Each point is reached from the start by the listed moves, each made 0, 1 or 2 times, or once backwards (-1), plus a little noise. Say if it took an odd or an even number of moves. Then give how often each move was made.

Moves:
(1): [ 40  -4 -18  36]
(2): [ 6 16 27 21]
Start: [  2  16 -24  24]
Points:
[ 87  25 -33 115] -> odd (2, 1)
[13 45 30 66] -> even (0, 2)
[-39  17  -5 -12] -> odd (-1, 0)
[ -4   2 -50   4] -> odd (0, -1)

Moves:
(1): [ -1  15   6  -3  -1  -1  -1   5 -13 -18  -9  -6]
(2): [ -1  10 -13  18   1   6   7  -4 -16   3 -12  14]
(3): [ -7  -3 -13 -13  -7  -3  11   3   4  -3  16 -11]
(4): [ -1  11  11 -19  10 -16  -3  -7  15  -5  -9  10]
(5): [  9  -6  -9  -9   2 -10   7   2  -4  -5  -8   2]
(6): [ 9 -4  3  1 -1  8  6  4  2 -7  2 -4]
(7): [ -2 -10   5 -13  11  -4  10  -9   3  11 -19  -3]
(8): [  5  11  -7  -1 -11 -11  -8   8   7  13   1 -23]
(9): [ -1  15  -2   0  33  -5  -6   4  -4 -11  -9   5]
(10): [  0 -11  -4  10  -9   0  14   7  -9   3   3  -2]
(11): [ -3   5   1 -19  -6  -2   6   9  -1   8  14   2]
Start: [-14 -12  14 -12 -15 -10   6   9  20   4   6  -2]
Points:
[  8 -60 -31  26 -35  16  87  27 -31  40  -4  10] -> odd (-1, 2, 0, -1, 1, 2, 1, 0, 0, 2, 1)
[-11 -45  15  18 -47   5  27  11 -30  -3  -9  14] -> even (1, 0, -1, -1, 1, -1, 0, -1, -1, 1, 0)
[ -12  -37   26 -100   -4  -64   20  -22   53   -6  -46  -26] -> even (1, -1, 1, 1, 2, -1, 2, 0, -1, -1, -1)
[  -7    9  -22 -121   64 -106   28    8   74   23  -39  -34] -> odd (-1, 0, 2, 2, 2, 0, 2, 2, 2, 0, 0)

Moves:
(1): [ -9  -2   1  -1  -7   4  -2  -3  -6   8  -3   7   2  -9  16   2 -12 -11
  -8  -4  -3   0  -8  15   3  -1]
(2): [  6  -1   9 -25  -8 -14  -8   7 -12   8  25 -23  11  -7   9  -5  -2  -1
  -1  -9  -9  -4  19 -15  -1 -16]
(3): [ -5  13   3  -3   9   8   5  -6  10   6  15 -11  -1   1   1   5 -10  22
 -17  14  10  19   0  16 -19  12]
(4): [ -6   2   4   3 -16  -6  11  -7  -8 -11  -2   1   3   5  -7  -1  -6   6
  16 -15   8 -17 -12  -9  -5   3]
(5): [ -2  -1   1   2  -2  13 -10  -7  -6   6   3   4  -7   8  -3  -4 -14  -5
   5   8   4 -10  13   0   6  -1]
(6): [ -4   8 -16  -1   6  -4  -5  10  -4   5  -7  -5  -3  15   9  -6  -9  16
  -6   8   9   3  -1  -1  -1   1]
(7): [  9 -20  -2  16 -17  -2   0   1   5   4  -4   9  10  12  -8  -9 -15  -3
  12  -9  -1   1  -3 -12 -15   1]
(8): [ -5  12  -4   2  -8  10   2   9   3   7   4   6   3   1   1  -4  -2 -18
  10   1  -3   5  -3   3   9  -5]
(9): [ -6   1   0  -1  -5   4 -10   2   4  -2   2  -8  18  16   2   6   3  11
   9  -8 -26   2  -4   9  -4  -5]
(10): [ 12  -9 -10  -3  29  -6  19  31 -25  32   6   2 -12   8 -22   9 -11  -6
 -12  14 -10 -11  18 -22   5   2]
(11): [ 13 -11   3  11   6   9 -19  19   2   3  27   1  -3 -12 -18   4 -18  -1
 -18 -19 -11  18  13  26  21  -2]
(12): [ -9   1   6  12  -3   4 -10   5   2  -1  -1   9  -1 -14  13   2  -5   0
  15 -11   0  -4   7  -3  -6   4]
(13): [ -6   1 -11  -5   3   3  -1   5   6  10   4 -12  -1  -1  -7   7  10   5
 -23  -2 -13   8   6   3   9  13]
(14): [ -1 -21  12 -10 -12   9   2   7   0   2  -4 -26  -4 -14  -2   1  -1  -2
   5   6   7   3   5  15   0  -2]
(15): [  2  -3  -9  -2  -3   2   7  -6   8 -13  -3 -10  -1   5   3  11  -4  -2
  -9 -10  -5  14   6  -8   2  -1]
(16): [ 18   6 -13  -3 -11  11 -10   5  12  -1 -11   3  21  -6 -12  10  -2 -10
 -15   0  10   0   6  -3  11  -3]
(17): [ -3   4   3   0   5 -14 -11   8   7   5   2 -11 -17   3  -9   8   1   5
  13  -3   0 -18  -9   1  -9  -9]
(18): [ 24 -28 -11  -7   5  33  -5  31  10   1  10  -4 -13  11 -14   6   1  -7
 -41 -22 -10  13  -6 -19   4  18]
(19): [  5   0 -38  -4   0  18   8   5 -10 -17   6  15 -23  -8 -14 -18  -7 -10
   8 -18  -4  -8  21   9 -20   4]
(20): [ 15   0   2  -7   7  -5   5  12  17  -2   2   5   4   1   7   0  -2  -1
  -4   1  -7 -14  -3   5   5  -2]
(21): [ -1  10   9 -18   3  -5   3   7  -4  -4 -11  -5  -5  -2   0   9  -5  -9
 -23 -15   3  19  11  15  -3   8]
(22): [  2  15   8   5  11  13   1   1   9  10  -7  -3  -3 -10  -6 -18 -11  -3
   5   7  -3  -1  -9  -1  10   5]
(23): [ -7 -10  10  -8   4   9 -10   2  -6 -12  12 -10   4  -9   2   9  -4 -15
 -10  25  -1   2  -7  11   4  14]
(24): [ 18  18 -19  -2 -22  -9   1 -27 -20 -20 -18   6 -12  -9  16  -8  -8   3
  21 -17  -5   3  -4  -9  -3   3]
Start: [  2  -8  12 -24   8  -5  -6 -12 -48  -7   0 -11   5 -10  -3  14   0  -1
  -9  -7  15  -7 -10   3  -7  14]
Points:
[  45  -33  -36   -9   -3  -12  -85   76    8   31   48   30   47  -55
    1   19  -45   -2  -56 -104  -86  -30   24   43  -26   22] -> odd (2, 1, 0, -1, -1, 0, 2, -1, 1, 0, 1, 2, 2, -1, -1, 1, 1, 0, 1, 2, 0, 0, 0, 0)
[  25 -116   23  -77   37   52   23   71 -121   72   62  -72  -30  -67
   11  -13  -25  -30    1  -12  -74  -43   75  -67  -40   19] -> even (1, 2, 0, -1, 0, -1, 0, -1, 1, 2, -1, 2, 0, 2, 0, -1, -1, 1, 1, 0, -1, 1, 0, 0)
[ 21 -46  79  28  57  -7 -12  18 -26  32  -6  27 -28  33 -35  26 -76  -6
   3  81  64 -95 -98 -74 -63  87] -> even (0, -1, 1, 1, 1, 0, 2, -1, -1, 1, -1, 1, -1, -1, -1, 0, 2, 1, -1, 1, 0, 1, 2, 0)
